Every row gives one point. Each copy is the shape, with its points in the same order, turned, moved and blurred by noise. Is it also mirrored, or only turned?
In the rows, 128 means zero.

Shape, 5 rows:
144 108

165 161

125 110

157 159

106 99
Copy 1:
126 161

174 142

114 149

169 143

91 134
Copy 1 is: mirrored
Copy 2 (5 x 2):
104 103

87 160

118 93

101 152

140 86
Copy 2 is: mirrored
Copy 3:
136 106

160 153

113 104

154 157

98 99
Copy 3 is: only turned
Copy 4:
153 130

147 183

131 124

142 181

121 104
Copy 4 is: only turned

Shape, 8 rows:
120 135 128 92

82 115 96 108

86 105 153 193

159 121 108 93

119 158 155 166

150 110 119 107

125 103 160 148

153 155 124 131
Copy 1 (8 x 4):
134 105 137 107

95 87 121 137

72 188 127 161

169 104 105 109

129 171 162 148

150 122 102 114

113 168 112 121

170 136 144 137
Copy 1 is: mirrored
Copy 2, 8 rows:
111 102 126 149

85 121 93 117

132 170 130 57

144 101 95 162

131 170 155 121

150 107 100 141

156 133 135 97

145 143 126 165
Copy 2 is: mirrored

Shape (14 x 8):
124 99 167 149 99 121 140 62

118 93 186 84 95 137 150 136

101 158 140 140 107 132 158 115

132 154 132 165 119 120 155 145

164 153 111 85 117 92 124 111

111 154 146 153 177 138 127 127

135 154 130 123 122 106 139 140

131 153 120 163 129 110 166 140

115 41 106 149 121 106 167 124

145 139 108 162 133 93 127 148

95 129 118 56 90 122 88 112

112 165 109 165 149 138 120 158

154 147 115 123 94 141 142 143

122 118 182 140 93 122 160 153
Copy 1, 14 rows:
133 65 110 143 133 138 162 79

153 88 154 90 162 84 143 77

107 121 167 137 123 121 163 114

136 123 152 155 109 112 152 155

172 143 129 75 94 142 167 118

131 115 163 146 150 155 122 158

146 130 153 117 109 113 149 141

137 138 145 152 113 114 170 156

102 85 59 128 150 76 151 145

154 119 123 129 95 116 137 175

115 122 136 37 99 133 114 88

125 147 164 148 103 137 108 179

156 156 138 133 99 99 138 117

146 87 165 136 126 82 152 106
Copy 1 is: mirrored
Copy 2, 14 rows:
181 109 163 106 81 152 152 102

149 142 166 57 141 165 171 145

140 157 137 135 112 131 170 123

153 139 134 149 132 100 153 146

149 186 147 104 130 126 81 119

123 123 95 112 120 85 153 109

136 158 141 123 141 112 127 130

160 141 125 159 140 102 147 134

195 81 128 128 168 182 134 116

151 123 136 150 147 97 107 134

86 168 156 89 127 185 104 111

105 130 99 152 136 92 139 142

147 160 133 127 126 133 123 172

158 129 172 107 142 123 182 156
Copy 2 is: mirrored
Copy 3 (14 x 8):
136 108 170 145 64 120 162 69

133 125 197 69 107 127 127 85

95 138 135 113 87 122 159 119

125 120 126 121 104 121 159 155

161 169 114 121 119 78 122 97

89 127 154 166 132 121 136 143

135 151 130 117 118 108 141 134

124 124 116 126 116 115 172 150

164 84 136 116 143 171 185 73

158 133 111 144 126 130 149 151

129 193 135 104 107 142 91 57

100 133 110 147 126 143 128 167

135 122 108 95 101 109 118 127

135 116 179 83 92 134 155 136
Copy 3 is: mirrored

Shape, 15 rows:
116 116 131 130 116 135 115 116 146

107 119 116 126 121 105 143 133 121

103 139 118 120 119 122 159 159 139

142 115 147 101 103 151 152 123 111

114 150 126 109 139 153 154 145 132

103 176 115 123 108 119 144 129 116

100 117 126 115 113 137 132 129 130

106 127 136 117 124 147 129 124 136

121 122 158 128 105 150 142 158 123

107 120 115 123 149 126 148 133 117

193 129 116 127 107 146 161 127 156

249 122 123 128 135 153 84 124 130

102 140 178 134 127 123 161 122 126

108 127 158 58 181 120 156 132 141

108 154 127 126 103 57 95 133 138
Copy 1 (15 x 9):
113 123 115 116 135 141 142 117 138

117 134 98 123 135 115 145 150 115

123 141 102 119 114 142 146 174 118

116 121 141 132 104 136 139 118 85

146 141 117 127 119 164 139 151 103

121 174 85 147 118 142 149 141 112

111 121 101 119 129 146 142 133 114

119 125 114 120 133 158 137 127 116

105 113 129 144 107 151 121 149 118

144 127 105 124 146 128 142 152 105

154 133 157 114 69 119 160 118 131

184 130 174 115 82 93 90 59 151

97 145 145 150 149 151 149 157 112

133 158 148 77 165 157 125 162 70

83 186 84 113 141 103 116 139 156
Copy 1 is: only turned
Copy 2, 15 rows:
126 120 141 140 147 128 105 102 139

90 113 142 144 133 106 123 124 138

89 121 154 140 104 127 119 131 156

124 112 146 107 103 114 129 107 102

96 128 136 116 109 149 125 129 140

79 165 141 121 120 117 112 117 148

105 105 144 126 127 123 108 105 140

110 117 136 123 132 140 112 104 131

119 108 150 130 96 131 88 128 116

87 109 127 132 135 123 130 138 137

168 142 134 153 91 116 158 123 124

231 150 110 108 140 104 139 157 109

79 128 157 143 125 147 105 117 93

87 98 182 99 152 173 160 150 124

96 161 187 146 173 89 92 129 159
Copy 2 is: only turned

Shape, 18 rows:
164 140 122 103 144 150 148 126 126 142 129 109

163 114 148 146 136 95 113 113 162 107 145 119

107 111 74 157 103 154 168 96 148 162 140 169

158 163 99 107 134 93 114 137 146 161 148 158

171 149 139 163 139 124 97 147 97 95 146 88

152 123 134 175 175 168 141 79 158 158 95 104

141 115 82 143 100 95 140 104 148 148 90 167

97 110 145 168 105 148 97 90 146 127 148 98

134 92 128 152 153 95 106 112 94 153 161 156

165 167 146 119 128 152 108 91 147 97 151 115

169 154 140 155 175 161 117 107 108 84 160 97

127 158 145 167 160 161 168 150 93 91 134 131

93 136 103 140 99 105 112 107 101 89 137 97

147 147 152 153 149 109 165 89 106 150 147 131

121 109 131 119 125 165 134 83 121 120 112 133

159 174 126 111 99 102 143 123 131 132 88 152

103 124 106 154 174 142 101 110 137 151 164 169

109 164 127 115 173 102 164 132 96 128 140 129
Copy 1, 18 rows:
169 134 119 102 161 148 141 114 115 140 145 124

154 116 173 129 116 114 127 121 165 129 165 119

118 166 59 170 123 115 173 112 165 152 140 142

164 120 110 84 134 89 124 139 166 171 129 145

150 122 161 125 122 125 80 142 91 151 175 97

130 137 150 178 188 164 149 90 153 167 161 119

145 136 114 153 110 93 172 116 169 163 93 113

88 155 144 151 96 170 119 115 157 139 171 130

121 84 126 131 96 95 132 93 127 168 169 150

168 177 151 109 137 149 85 114 143 135 153 140

160 146 147 138 161 128 74 98 97 135 192 119

123 139 123 156 167 116 119 135 61 108 154 134

91 164 126 108 83 114 112 105 110 129 142 92

140 146 159 126 143 101 161 110 111 164 177 157

129 147 120 149 126 162 140 76 129 128 125 144

165 155 146 108 131 107 152 145 131 151 80 136

99 108 92 144 143 108 99 103 162 158 158 165

113 135 120 86 164 80 141 114 95 129 146 137
Copy 1 is: only turned
Copy 2 (18 x 12):
141 135 129 74 125 160 129 127 118 115 120 149

130 113 129 83 143 111 83 144 158 128 138 100

134 107 132 172 113 141 154 76 146 159 135 138

134 142 86 92 103 123 97 123 122 179 98 134

156 153 88 92 135 124 100 177 136 74 142 109

126 156 164 98 148 173 127 75 159 94 122 87

125 85 122 144 89 124 99 87 137 140 94 116

141 128 155 145 165 120 128 140 116 125 166 73

95 133 95 133 110 163 83 146 143 149 168 107

164 147 128 76 165 109 96 118 104 112 148 134

148 165 101 78 172 138 111 135 141 73 167 130

118 175 118 124 138 123 139 147 156 65 140 171

119 101 92 139 140 96 133 150 87 96 145 103

100 157 129 93 94 129 117 108 141 114 167 125

122 114 154 131 147 153 114 107 101 107 145 138

134 127 130 99 81 99 92 112 104 114 86 148

105 164 98 150 165 157 112 110 143 168 139 121

69 157 93 92 117 127 142 138 120 115 128 157
Copy 2 is: mirrored
Copy 3:
144 155 116 124 164 152 135 95 120 142 131 106

160 116 158 178 147 108 136 142 110 146 145 136

127 129 44 149 149 133 180 151 161 109 146 160

108 151 117 131 163 89 131 119 111 167 164 157

140 176 162 177 122 117 114 138 101 132 138 83

180 133 108 181 186 120 143 100 181 114 112 90

139 134 74 160 150 78 167 130 118 146 110 169

165 95 126 153 109 109 142 144 168 95 146 100

108 114 120 163 182 94 134 180 100 109 149 105

154 151 160 154 132 133 119 81 126 115 160 131

148 159 159 189 145 147 114 102 117 103 152 83

103 176 150 179 133 179 133 142 146 111 111 102

108 115 119 158 73 102 151 124 104 112 128 109

117 142 150 152 185 123 176 136 132 108 128 111

141 108 101 140 136 137 132 104 131 85 104 129

121 169 133 125 142 96 147 99 114 150 99 163

100 104 96 172 169 118 113 148 158 111 176 127

60 132 136 149 158 145 155 113 117 144 123 108
Copy 3 is: mirrored
Copy 4, 18 rows:
126 131 114 135 133 174 128 123 128 112 103 96

143 139 102 172 142 104 98 112 178 103 117 118

101 118 84 122 78 140 135 83 118 123 192 145

150 177 110 120 105 130 107 104 150 153 127 95

113 149 104 175 126 125 61 137 124 94 69 104

151 125 126 165 146 179 106 109 118 65 169 137

171 120 89 103 83 99 120 99 140 107 160 131

72 130 127 142 146 102 81 99 143 78 144 157

141 124 93 158 146 102 85 59 114 153 124 125

108 173 115 145 132 156 121 118 171 80 88 140

108 165 75 184 157 168 89 128 126 88 80 132

103 144 91 188 117 143 121 161 73 110 101 139

84 146 78 112 128 77 95 122 118 81 106 119

134 154 107 179 134 127 145 72 105 103 115 115

109 113 108 118 144 148 130 103 131 91 122 168

165 155 124 109 89 116 148 120 130 103 97 120

103 163 88 145 146 135 86 93 117 153 167 151

121 168 93 135 148 112 141 130 73 133 117 91
Copy 4 is: mirrored

Shape:
207 82 119 99 81 147 190 85 109 140 146 101

117 171 130 149 103 90 89 135 107 162 131 143

100 119 122 152 143 132 125 104 144 112 92 165

105 123 150 144 149 87 107 72 161 110 146 167

112 146 166 119 123 152 123 131 128 177 100 131

120 100 136 126 137 105 133 109 157 165 96 93

86 103 137 132 151 108 145 134 149 144 121 138

170 113 128 141 88 169 126 103 145 117 167 86

91 85 117 145 182 123 130 116 160 123 164 161

166 171 103 85 95 159 155 117 149 129 154 101

182 108 108 79 113 154 112 108 112 107 146 96

88 149 121 132 182 130 98 109 135 167 137 168

107 136 122 145 146 137 131 121 116 141 116 108

136 145 165 112 102 127 102 168 136 181 93 139

122 127 138 139 131 126 141 177 135 171 91 133

117 106 95 82 76 159 135 99 127 130 158 115

168 91 130 115 90 167 160 98 126 155 143 97

104 141 179 127 133 110 129 129 111 126 130 126
Copy 1 (18 x 12):
216 120 152 91 98 163 197 138 112 75 134 109

133 162 137 103 116 121 53 152 115 141 105 100

105 123 100 146 105 126 121 112 118 137 103 154

105 161 146 117 92 83 121 80 116 143 103 157

115 121 156 110 109 177 102 163 138 151 101 134

150 100 143 99 118 148 136 102 136 172 80 119

121 95 138 126 117 106 129 130 143 168 108 141

152 161 147 120 89 165 165 111 142 102 154 72

110 101 146 151 108 83 133 86 135 157 150 148

185 181 156 141 140 166 152 148 155 105 132 113

164 150 134 90 152 170 159 111 122 93 165 111

113 130 159 149 122 123 73 115 112 172 135 164

130 128 127 134 120 148 124 140 111 170 123 114

117 111 157 91 134 166 72 161 154 122 87 111

125 81 136 129 132 143 99 163 140 144 87 107

180 151 114 98 107 150 147 137 166 125 171 135

179 116 151 101 85 179 169 135 132 109 144 106

96 143 151 93 119 121 133 158 120 151 107 122
Copy 1 is: only turned
Copy 2:
205 91 115 68 169 151 151 117 104 140 119 68

123 137 151 148 98 124 82 122 102 161 140 168

94 156 144 107 143 139 135 128 146 119 82 166

59 122 142 116 147 86 131 123 114 151 78 148

131 151 187 99 102 146 99 167 127 137 119 128

125 148 123 107 110 138 152 181 128 167 97 122

102 158 148 85 116 117 162 155 125 146 116 160

155 100 139 134 134 120 149 110 145 117 129 64

64 151 154 102 163 101 191 133 129 140 126 152

134 104 112 96 117 150 111 128 107 91 160 72

158 143 104 102 170 119 110 119 134 128 145 64

56 170 176 125 146 138 121 147 101 143 133 154

128 171 150 129 121 134 141 144 111 121 117 135

144 133 168 99 97 138 77 177 149 155 146 149

147 148 157 101 105 146 131 180 143 134 144 172

128 142 124 74 122 146 136 80 130 142 147 73

177 112 147 89 139 151 153 127 126 142 122 69

129 153 164 100 109 83 112 146 105 131 108 143
Copy 2 is: mirrored
Copy 3:
211 94 101 102 167 84 175 133 127 187 164 101

146 185 133 143 116 133 91 147 101 112 126 149

123 118 125 108 126 118 143 112 142 82 103 173

158 131 150 95 89 108 132 126 130 68 69 125

126 161 151 114 123 127 113 126 168 155 137 162

150 120 102 136 113 131 120 121 177 148 94 127

111 114 136 143 103 105 137 134 154 124 91 144

190 108 130 121 144 110 133 118 150 113 190 86

126 84 175 147 107 96 148 112 137 85 78 126

170 111 147 107 155 162 153 174 134 143 181 103

166 107 127 98 197 124 129 126 125 140 150 76

124 141 194 135 115 148 124 107 125 108 82 158

125 146 129 147 134 136 146 110 146 120 127 134

134 160 139 124 142 117 71 160 163 156 136 169

120 136 128 162 140 112 114 152 168 144 125 178

135 85 129 96 129 128 134 123 99 151 170 96

183 103 121 113 145 101 148 113 148 171 173 111

119 177 141 116 117 98 134 145 152 119 113 120
Copy 3 is: mirrored

Shape:
147 104 99 153 135 86 156 109 75 131 135 158

138 110 109 150 123 78 138 175 121 138 116 114

139 164 115 120 160 117 124 100 144 169 148 157

116 134 83 94 131 107 134 102 114 176 148 112

107 160 100 91 162 85 148 163 85 186 121 93

158 180 112 129 103 159 136 127 157 110 118 98

136 113 128 137 171 143 173 131 82 162 150 129

140 122 164 87 107 106 135 178 157 118 75 131

179 186 144 155 98 109 143 126 124 144 155 165

130 145 97 127 106 109 95 170 104 120 110 153

118 152 102 168 105 159 125 156 108 123 153 119

124 186 166 157 122 99 158 176 112 179 108 106

186 127 143 141 163 124 153 142 102 116 126 94

147 153 110 105 105 149 107 151 140 151 72 98

135 187 140 170 107 154 121 108 119 115 115 143

116 163 103 150 120 138 154 96 113 106 103 169

106 134 158 103 123 123 111 107 140 148 157 133
Copy 1 (17 x 12):
128 131 116 97 165 117 95 162 112 166 126 182

96 136 102 154 130 135 124 151 147 145 101 169

144 75 98 112 147 60 141 144 111 133 125 118

106 58 120 102 160 89 102 154 158 158 112 120

106 97 91 158 178 85 82 138 181 149 80 109

146 104 127 138 65 112 135 154 141 153 133 85

124 139 111 101 176 116 109 145 103 150 90 98

137 147 124 152 100 116 134 151 186 66 116 138

165 104 117 160 127 101 138 204 84 144 152 126

124 101 104 156 104 124 73 145 127 109 131 160

109 107 110 146 113 150 100 139 97 153 139 91

116 153 113 208 162 87 134 165 135 136 122 104

166 141 131 138 132 128 137 142 122 170 71 127

111 108 152 152 72 85 102 139 161 116 101 113

159 117 137 150 102 101 114 139 93 150 177 109

146 133 111 99 108 89 92 141 117 147 183 126

134 73 133 123 160 117 142 138 142 101 147 114
Copy 1 is: mirrored
Copy 2:
132 109 96 149 156 137 110 118 176 158 162 181

108 126 81 101 125 129 129 132 148 115 173 136

143 111 130 123 161 161 93 119 116 115 86 169

139 103 126 116 185 166 158 101 114 144 117 160

84 129 130 90 187 177 159 144 106 148 140 155

162 133 155 179 118 116 146 136 98 92 129 140

134 104 163 102 158 144 103 146 160 149 162 172

85 111 137 143 95 149 133 101 141 74 141 95

134 153 123 161 112 123 84 111 116 96 120 214

102 105 96 153 94 145 126 120 99 147 131 145

158 133 129 135 86 124 135 149 116 160 149 155

74 184 141 102 118 127 128 157 133 98 129 167

119 125 149 138 159 97 91 141 130 115 183 139

96 100 140 142 117 116 168 133 100 108 108 127

140 151 140 188 98 106 108 134 128 134 95 163

155 120 117 196 122 159 122 148 152 144 106 162

138 134 154 112 134 158 110 71 130 136 100 138
Copy 2 is: only turned
Copy 3:
107 160 156 103 151 131 90 165 140 108 92 113

109 71 152 114 123 130 131 150 142 93 100 102

121 148 139 171 180 125 116 101 108 109 132 109

93 137 130 137 168 89 160 112 98 148 101 106

96 98 144 100 192 152 180 98 108 122 80 108

121 99 99 175 98 123 112 81 125 141 113 155

138 152 142 83 144 151 122 117 75 102 108 113

114 75 80 127 124 154 163 141 168 110 157 139

135 132 130 186 159 138 89 142 127 95 107 175

87 80 142 123 163 118 102 119 160 126 136 142

120 84 159 125 119 129 80 120 90 146 126 142

179 61 142 130 169 164 154 112 120 105 96 152

116 130 143 114 96 160 120 100 125 76 97 135

130 71 89 135 134 107 138 68 147 122 124 138

153 119 140 155 135 139 80 104 147 143 141 164

136 152 120 127 153 141 77 124 158 173 124 129

120 140 146 155 145 127 161 133 100 131 165 139
Copy 3 is: mirrored
Copy 4, 17 rows:
129 91 151 180 127 123 107 130 64 139 145 141

104 129 138 128 163 143 107 144 90 164 131 113

198 103 119 134 117 145 106 140 139 142 153 120

171 110 156 127 114 177 130 121 101 113 139 98

158 96 188 95 170 189 84 112 97 135 157 101

149 135 106 131 158 138 142 78 164 144 97 112

161 96 159 138 155 154 115 134 95 138 140 193

83 89 124 86 183 119 133 156 155 138 122 98

169 99 131 137 114 84 106 119 140 197 116 124

117 139 142 117 150 93 92 114 106 120 145 96

138 171 139 121 130 118 119 85 114 144 130 157

127 100 158 78 150 156 73 103 143 199 122 141

140 112 140 166 193 143 104 130 127 149 91 156

129 125 108 79 164 145 105 99 137 105 94 96

132 123 118 141 108 107 95 79 172 150 121 150

125 92 111 155 117 113 120 76 138 127 164 138

148 117 160 115 100 146 138 157 167 124 142 126
Copy 4 is: only turned

Shape:
66 129 86 139 158 148 90 149 124 141 169 127

156 112 124 153 162 102 131 115 123 110 120 82

151 151 137 121 125 151 136 153 90 108 121 143

171 151 136 119 124 130 155 139 138 129 116 172

149 137 145 129 100 111 145 157 154 99 102 154

160 153 134 146 125 98 134 189 124 126 118 125

162 166 130 120 90 132 151 163 130 119 149 109

159 133 150 159 112 81 123 94 117 86 127 107

144 85 161 147 135 98 142 100 117 130 138 75

136 108 124 176 105 122 115 110 122 148 118 95

104 111 73 113 157 132 73 124 143 155 195 117

111 123 76 151 186 158 71 127 165 169 182 96

177 103 107 151 111 73 131 102 100 110 100 95

92 161 77 122 153 178 87 134 144 142 145 91

128 168 126 130 134 138 89 135 100 162 141 130

168 96 112 188 125 129 116 122 110 106 150 98

159 148 148 93 104 158 94 185 122 118 107 138

152 130 115 116 112 126 160 161 121 130 116 130
Copy 1 (18 x 12):
131 146 134 113 88 122 112 47 133 100 117 105

163 98 153 161 140 163 102 144 111 102 126 116

80 113 149 111 123 157 100 139 113 144 150 107

79 73 133 122 125 151 153 140 120 146 152 115

94 84 101 131 112 166 129 159 140 146 133 136

128 83 115 109 123 188 105 123 128 163 148 121

104 94 144 121 114 170 109 139 158 184 122 94

140 108 130 158 175 147 109 166 139 135 110 145

174 126 173 154 139 172 135 166 130 114 108 138

155 140 126 129 152 173 145 137 145 110 115 102

150 139 152 162 95 106 135 43 153 116 128 100

155 123 149 167 108 140 143 21 119 100 98 75

171 108 131 155 166 152 114 184 146 117 158 112

124 137 127 138 88 123 110 71 114 122 97 50

120 146 139 112 134 139 130 89 107 157 134 96

136 121 153 162 168 185 102 123 158 96 130 104

72 137 116 143 89 177 117 130 116 178 165 106

112 89 137 109 104 164 125 150 144 142 152 99
Copy 1 is: mirrored
Copy 2:
173 60 129 158 109 157 146 141 135 115 110 149

110 123 144 126 143 109 102 87 127 81 102 137

124 115 118 109 135 107 142 117 104 169 117 96

135 158 135 127 167 108 151 116 113 169 138 126

147 131 140 111 182 101 120 128 148 152 147 107

152 104 146 102 169 89 127 116 128 154 96 139

131 131 176 115 150 108 116 134 135 184 92 110

115 141 156 120 169 129 113 83 127 91 101 75

132 145 159 95 124 141 80 105 109 74 113 139

151 140 128 147 147 144 84 127 114 101 89 131

157 87 178 192 80 146 157 156 133 99 116 160

126 65 164 197 109 171 141 144 116 98 110 188

141 171 148 131 146 75 95 88 126 78 86 97

106 64 122 183 112 148 140 170 144 138 101 144

133 105 137 130 143 132 166 153 102 132 82 129

158 118 151 164 137 127 80 81 96 115 103 117

129 96 137 113 161 87 138 167 107 162 145 99

150 141 129 107 135 92 119 120 139 159 119 132
Copy 2 is: only turned
Copy 3 (18 x 12):
96 124 131 119 112 114 102 189 181 146 83 163

137 144 141 142 184 138 101 163 101 136 127 103

145 142 102 108 101 146 123 123 98 157 113 124

171 126 117 105 121 130 154 101 114 132 141 129

158 116 104 124 112 118 137 124 116 133 175 103

142 123 131 121 114 172 142 150 118 150 165 116

111 150 110 124 103 165 131 109 114 121 158 126

161 146 93 173 170 145 92 132 118 141 151 97

126 120 115 139 201 143 69 143 95 131 142 126

112 92 129 162 165 142 96 127 125 140 115 106

110 141 163 120 129 119 71 167 194 109 90 171

78 144 192 120 157 110 101 163 194 139 85 159

168 120 127 168 167 167 88 142 97 107 124 78

72 154 161 146 101 103 116 158 152 144 83 153

133 130 142 144 108 154 112 128 140 168 100 166

117 133 122 125 174 160 85 135 140 142 109 72

140 131 141 106 59 133 103 111 102 165 151 124

137 114 119 109 112 147 135 134 97 113 135 121
Copy 3 is: mirrored
